Rows are points. The points of each table are mixes of a few directions, plus a little noise. How many directions does each table use, and how many do they share? Where both have some left over, give the other angles between the two spaces (their principal angles), to ten degrees, smallest first.

First, 6 rows:
[[   1   -4   28]
 [   0    2  -25]
 [   0   -3   24]
 [   0    2  -20]
 [   0  -12  114]
 [  -1   13 -121]]
Second (4 x 3):
[[  4 -57  50]
 [ -6  99 -24]
 [  0  13  -4]
 [  2 -55 -24]]
Directions: first 1, second 2, shared 1

First, 7 rows:
[[ -32  -72 -115   14]
 [  15   30   39   -7]
 [ -29  -42   -6   24]
 [ -32  -29   60   34]
 [  31   26  -71  -36]
 [  40   59   14  -33]
 [   6   26   79    4]]
Second:
[[ 48  85  76 -32]
 [-29 -52 -54  18]
 [  0  -9 -39  -5]
 [ 47  68  15 -38]
 [-45 -64 -12  37]
 [  6  24  71   4]
 [-27 -51 -57  16]]
Directions: first 2, second 2, shared 2

First:
[[  31   16  -19    9    2   -9]
 [  40   20  -24   12    3  -12]
 [-121  -60   72  -37  -10   37]
 [  38   19  -23   12    3  -12]
 [ -61  -31   37  -19   -5   19]
 [  16    8  -10    5    1   -5]
 [  64   32  -39   20    5  -19]
 [  -8   -4    5   -2   -1    2]]
Second:
[[ 26 -40  -1  30 -12 -29]
 [  6 -52 -15 -18 -58   5]
 [-46  78 -73 -63  58  11]
 [-23 -21 -19  -2  20 -22]
 [ -5  17  48  19  12  13]
 [ 42   2  28  15 -41  19]
 [  8 -17 -21   9   6 -22]
 [ -7  35  52  11  14  25]]
Directions: first 1, second 4, shared 1

First, 9 rows:
[[ -3   5  -3  -1   4   2  -3  -3]
 [-81 121 -64 -10  96  55 -69 -65]
 [  4  -5   3   0  -4  -2   3   2]
 [ 19 -27  15   2 -22 -13  16  15]
 [ 13 -20  10   1 -15  -9  11  10]
 [  5  -7   4   0  -6  -3   4   4]
 [ 11 -15   9   1 -13  -7   9   9]
 [ 22 -32  17   3 -26 -14  18  17]
 [ 11 -17  10   2 -14  -8  10   9]]
Second, 7 rows:
[[  0 -36   9 -20 -23 -36  41  -4]
 [ -1  44  -5  -2   5   4 -28  12]
 [ 34  34  35   4 -34  11 -29  60]
 [ -5   4   7   0   4  19  -3  -1]
 [-12 -30  47 -22 -20  28  36   3]
 [-45   0 -34  -4  49  19   4 -59]
 [ 30 -16 -60  43  18 -45 -22 -11]]
Directions: first 1, second 4, shared 1

First:
[[ 19  57 -15  34 -32  13  58 -24 -10]
 [  3   8 -20 -14  28 -34   3   9 -29]
 [-13 -41  33  -2 -18  36 -34   1  42]
 [ 11  24 -45  40  17   0  15 -10 -19]
 [-30 -78  87 -70 -21  18 -65  24  55]
 [  8  14 -59  14  54 -40   0   6 -47]
 [  3  17  19  -3 -27   9  21  -7   8]]
Second:
[[ -50  -25   29    0   20   26   31    5  -36]
 [ -11   17   17  -23   -1  -14   36    3  -28]
 [  75   71   -5   -4   12  -23  -49  -34   39]
 [  10  -28  -40   39  -11   17  -34    2   33]
 [ -19  -37  -20   26   -7   20   -3   10    4]
 [ -29   22   10   12   18   12   65   -8  -56]
 [  18    4  -10   42   30   34  -46  -25   26]
 [ -13  -21  -22   28   -4   16    6    4   -2]
 [  20   -3   42 -121  -57  -88   -7   41   22]]
Directions: first 3, second 4, shared 2; angles 90

First, 10 rows:
[[ -1  -1  27 -12   1   5 -19  12   5  17 -16]
 [  4   3 -74  32  -3 -13  50 -32 -14 -48  44]
 [ -4  -3  79 -34   3  13 -54  34  16  51 -47]
 [  2   1 -26  12  -1  -5  18 -12  -5 -17  16]
 [ -2  -1  31 -14   1   6 -22  14   6  20 -19]
 [  2   2 -52  23  -2  -9  36 -23 -10 -34  30]
 [  2   0 -20   9  -1  -4  14  -9  -4 -13  11]
 [ -3  -2  61 -26   3  11 -41  26  12  39 -36]
 [ -3  -2  68 -30   3  12 -47  30  14  44 -41]
 [  4   3 -93  41  -3 -17  63 -42 -19 -61  57]]
Second:
[[   6    0    1   15  -20   30  -34  -27  -18   17   -3]
 [   7    0    1   19  -25   38  -42  -33  -22   21   -3]
 [  -7   -1    0  -18   25  -37   42   33   22  -21    3]
 [   5    1    1   10  -14   21  -24  -19  -12   11   -1]
 [   3    0    0    9  -11   17  -19  -15  -10    9   -1]
 [   6    0    1   15  -20   30  -33  -26  -17   16   -2]
 [   7    0    1   19  -26   38  -43  -35  -22   21   -3]
 [   1    0    1    2   -3    5   -5   -5   -3    3    0]
 [ -21   -1   -2  -53   73 -109  121   96   63  -60    9]
 [   5    0    0   13  -18   27  -30  -24  -16   15   -2]
 [ -12    0   -1  -30   40  -60   67   53   35  -34    5]]
Directions: first 1, second 1, shared 0; angles 80

First, 11 rows:
[[ -59  -16   18  -43  -19  -18   -6   14   25  -14   -3  -29]
 [   0   15  -13  -11  -12  -15  -15    8   17  -13   -3   24]
 [ -15   -1   30   30   31   21   -7  -27  -15   -8   -9    9]
 [  47    6  -40   -9  -22  -11   14   21    0   19   12    1]
 [  27  -15  -30  -27  -30  -13   29   29   -1   29   17  -39]
 [  65   15  -19   48   22   22   10  -16  -30   18    4   27]
 [-121  -18   69  -30   10   -6  -32  -15   29  -45  -22  -17]
 [  82    9  -39   30    2   12   23    3  -27   32   14   10]
 [  49    9  -36    2  -14   -6   11   14   -4   17   10    8]
 [ -87  -16   67    4   31   15  -21  -30    3  -30  -19  -13]
 [  11   11   -8    6    1   -2   -7   -1    2   -5   -2   20]]
Second (11 x 12):
[[ 27 -17 -16   8  -5  -2  28   6 -12  42  20 -47]
 [-62 -51  32 -53 -20  -2  31  21   1  12   6 -90]
 [ 26   3 -22  12  -5 -12   6   3   2  25  14 -12]
 [  7  -1   9   8  11  17   4  -6 -15  -6  -6  10]
 [  6 -18  38  11  30  57  24 -15 -49 -16 -17   8]
 [-63  38 -29 -42 -46 -88 -68  20  96 -29   1  29]
 [ 43  24 -30  30   4  -9 -10  -6   3  12   7  29]
 [  5  -7  11   5   9  18  10  -4 -17  -2  -4  -1]
 [ 32  36 -35  24  -3 -24 -27  -5  21   1   4  45]
 [ 21  11   7  22  20  26  -3 -14 -21 -15 -12  39]
 [-41 -19  36 -24   5  20   6   1  -9 -24 -14 -10]]
Directions: first 3, second 3, shared 2; angles 40

First, 11 rows:
[[  -1   -8    0    4  -22   15  -37   17    7  -25   -7   -8  -10   -1]
 [  -1   -8    0    4  -23   15  -37   18    7  -26   -7   -8  -11   -2]
 [   2    8    0   -4   25  -17   41  -20   -8   29    7    9   12    2]
 [   1    6    0   -3   18  -12   30  -14   -6   21    5    7    9    1]
 [   1    4    0   -2   12   -8   20  -10   -4   14    4    4    6    1]
 [   2   11    0   -6   33  -22   55  -26  -10   38   10   12   16    2]
 [   3   17   -1   -9   51  -34   83  -39  -16   58   15   19   24    3]
 [  -3  -12    0    6  -36   24  -59   28   11  -41  -11  -13  -17   -2]
 [   3   16    0   -8   48  -31   78  -37  -14   54   14   18   22    3]
 [  -5  -25    1   12  -73   49 -121   57   22  -83  -22  -27  -35   -4]
 [  -2  -11    0    6  -33   22  -54   26   10  -38  -10  -12  -16   -2]]
Second (10 x 14):
[[ 13 -18  17 -20  34 -20  47 -29  -4  26  32 -14  -4  13]
 [ -5  -8  15 -32  10  -8 -44  44 -12   6  -1 -20   8 -17]
 [ -5   3  17   4 -30   4  15   0  26 -64  31   0 -17  50]
 [  7   9  -1   8  21 -16  78 -49   3  18  22  17   2  24]
 [ -9  22 -12   5 -12  -7  22  -6  -3  -2   0  26   7   9]
 [ 25 -47 -26  21  -7  39 -69 -14 -10  38 -45 -27 -25 -64]
 [ -7  21 -22   1 -13  -6  12  -4 -12  16 -10  30  10  -7]
 [-17  13 -30  12 -84  28 -69  35   3 -54 -25  25 -18   0]
 [ -1 -11  52 -33  49 -23   6  30   8 -12  35 -40  13  21]
 [ -1  16 -10  32  33   8   2  -8  -2  30 -35   4  24 -30]]
Directions: first 1, second 5, shared 1

First (10 x 18):
[[  47  -79   47   13  -10  -23  -14   32  -38   32  -19   24  -64   -9
    61    5    0   62]
 [  30  -47   11   -4   -2   -3   -1   15  -35   -3    2   13  -34  -20
    23   15   13   47]
 [  32  -34   74    3  -38   34   -5   38  -23  -37   20   17    0  -20
    36   -3   34  -13]
 [ -68   90  -68   -8   36   -3    8  -54   67    4    4  -22   56   22
   -71  -10  -40  -55]
 [ -54  111  -63    8   11   19    5  -29   49  -17   -1  -45   93   23
   -76  -21   -9  -96]
 [  22  -45    5   -5   28   12   -8    1  -24  -20   24   24  -19  -59
    -4   25  -12   51]
 [  38  -35   35   44    0   -7  -35   36  -18   33  -28    3   -6  -21
    28  -13  -23    5]
 [ -51   83 -108  -35    6  -10   41  -48   17  -14    0  -43   32   49
   -62    7   29  -24]
 [  -1   20  -21    3  -17   -7    8    5   -8    8  -18  -22    8   29
     0   -7   22  -15]
 [   7  -63   88  -18  -14  -12    1    6   14   12   16   52  -66    7
    63    1  -11   38]]
Second:
[[   7   -1  -11  -18  -40   16  -26  -21   13  -45    6  -13   -2  -32
    -4   -7  -23   51]
 [  28  -24   -6  -33   40  -24   60  -10  -24  -55   -5   19  -17  -22
    30   63   29   35]
 [  19  -42    0  -29   78   29   64   24  -72  -67  -39   40  -13   42
     7   43  -15   55]
 [  18  -17   -8    0   54   28   33    9  -41  -36    3   16  -39   32
    -7   58  -17   25]
 [ -19   11    9   -4  -48  -28  -27   -4   33   34  -15  -10   48  -24
    10  -64   19  -24]
 [ -14   -8   20  -22   -7  -53   24   11    6   30  -48   16   67  -16
    35  -56   49  -29]
 [ -31   44   10   63  -28  -20  -49    7   50  121   37  -28    3   19
   -21  -35   16 -110]
 [  -9   35  -16   44  -51   51  -80  -18   35   19   60  -40  -45    4
   -50   -1  -57   -2]]
Directions: first 5, second 4, shared 0; angles 30, 70, 80, 80

First, 8 rows:
[[-30 -92  55  50  15 -59 -17   4 -52  59  -4  75  32  11  -2  33   8  50
  -57 -37]
 [  7  68 -52   4  -8  19  17  -5   2 -53 -14 -80   1 -16  18   7  20 -14
   17   5]
 [-41 -29  32  48 -17 -29 -18   5  -3   0 -20  27  -3 -11  18   0 -11 -18
   10 -13]
 [ 31  33 -12 -51  -9  41   0   0  43 -18  10   9 -31   3 -17 -45 -30 -42
   38  30]
 [ 18 -29   6  -3  15 -22  10   4 -37  12   0  70   0   8 -15 -17 -14  23
  -31 -17]
 [ 40  54 -35 -36 -16  68 -27 -13  34 -14  -7 -67  28  11 -15  22  19 -38
   11  31]
 [-25 -46  24  32  15 -56  20  10 -41  13   1  60 -12  -6   9 -11 -11  37
  -22 -30]
 [  1  41 -18 -43   6  37  14  -5  54   1  34 -95 -15  -1   5  12  20   2
   35  30]]
Second (8 x 20):
[[  -8   -4    7    2   -1  -13    9    4    5   -6    0   19  -20   -7
     5  -20  -16   -5   13    0]
 [  -2   54  -36   13  -17   35  -17  -14   16  -25  -15 -121   38   -8
    16   57   50  -15    8   13]
 [ -22  -20   23    2    0  -31   23   12    6   -9    8   70  -54  -12
     5  -60  -46  -12   30   -6]
 [  49  -18  -11  -22   19   28  -26  -15  -32   48    3  -10   73   34
   -33   65   44   39  -71   -1]
 [   4  -20   12   -8    7  -11    5    4   -8   11    4   39  -11    3
    -8  -14  -13    7   -4   -1]
 [   1  -50   34  -13   14  -37   17   11  -13   23   14  112  -37    5
   -15  -54  -49   12   -2  -12]
 [ -47   33   -3   26  -20  -15   19    8   35  -51   -6  -24  -55  -34
    37  -43  -26  -43   69    5]
 [  26   25  -28   -3   -3   40  -26  -16   -8    9   -9  -84   65   13
    -6   70   56   12  -36    6]]
Directions: first 5, second 2, shared 2
